Each row is a point. Before rounding, the points of a table are all equally far from one centre. They may lie mostly on one side of it. Where is the centre, to within rounding?

Points:
[[-1.32  3.63 -0.98]
 [ 3.17  2.09  1.28]
 [ 4.01  1.44 -0.48]
 [-1.82 -0.17  1.27]
 [ 1.60 -1.81 -2.37]
 [ 2.21 -0.38 -3.38]
 [ 0.39 -1.08 -3.35]
 [ 3.92  0.46 -1.48]
 [ 0.83  4.10  0.50]]
Centre: [ 0.69  0.95 -0.68]

Points, 9 rows:
[[-1.08 -1.63  4.14 -2.19  1.46  0.48]
 [-0.23 -3.40  2.63 -2.42 -1.87  1.00]
 [-1.83 -0.76 -0.23 -1.87 -1.64  1.46]
 [-0.94 -3.59  3.75 -0.68 -0.84  2.44]
 [-0.05 -3.13  1.59 -2.81 -1.53 -0.43]
 [-1.03 -3.03  3.66  2.89  1.66 -0.36]
 [-0.41 -1.52  3.21 -2.79 -2.03  1.72]
 [-2.95 -1.11  3.60  3.05  0.90  1.73]
 [-1.53  0.67  3.56 -0.21 -1.05  3.20]]
Centre: [-1.61 -1.06  2.72  0.59 -1.35 -0.70]

Points:
[[-2.13  0.23 -0.18  2.01  1.37 -4.44 -1.02  1.07 -0.16]
 [-1.89  0.73 -0.75  3.86 -1.00 -2.02  1.15  2.03  1.98]
 [ 2.26 -1.23 -3.09  2.52  1.10 -2.39 -4.04  0.58  2.77]
 [ 0.31  3.63 -3.25 -0.63  1.59 -4.05 -0.32  1.17  3.43]
 [ 1.53 -2.12  0.28  1.64 -2.49 -2.99  0.43  0.43 -1.70]
 [ 3.29  3.08 -1.74  2.87  2.13  0.06 -0.61 -0.88  2.12]
 [ 0.82 -1.03 -1.42  4.31  0.05 -2.16  0.00  2.89  1.43]
 [-1.62 -1.41 -3.43  1.11 -1.15 -5.20  0.19  0.12  0.87]
 [ 1.75 -1.89 -0.20  3.30 -0.10 -4.60 -1.02  1.81  0.62]
 [ 2.78 -2.18 -3.59  3.47 -1.46 -3.43 -0.07 -0.39  0.03]
 [ 0.58 -0.66 -1.70  3.57 -3.58 -3.46 -2.45  3.15  1.49]
 [-0.52 -1.26  0.84  3.88 -0.34 -1.98  0.24 -1.14  0.20]
 [ 0.85 -0.16  0.98  3.82  1.07 -4.27 -2.06  0.84  2.15]
 [ 0.39  1.98 -0.79  3.82 -0.60 -2.13  2.68  2.03  1.12]
 [ 0.10 -2.34 -0.31 -0.93 -3.03 -3.13 -0.02  1.46  2.00]]
Centre: [ 1.13  1.53 -1.65  1.01 -1.32 -2.28 -1.29 -0.08  1.03]
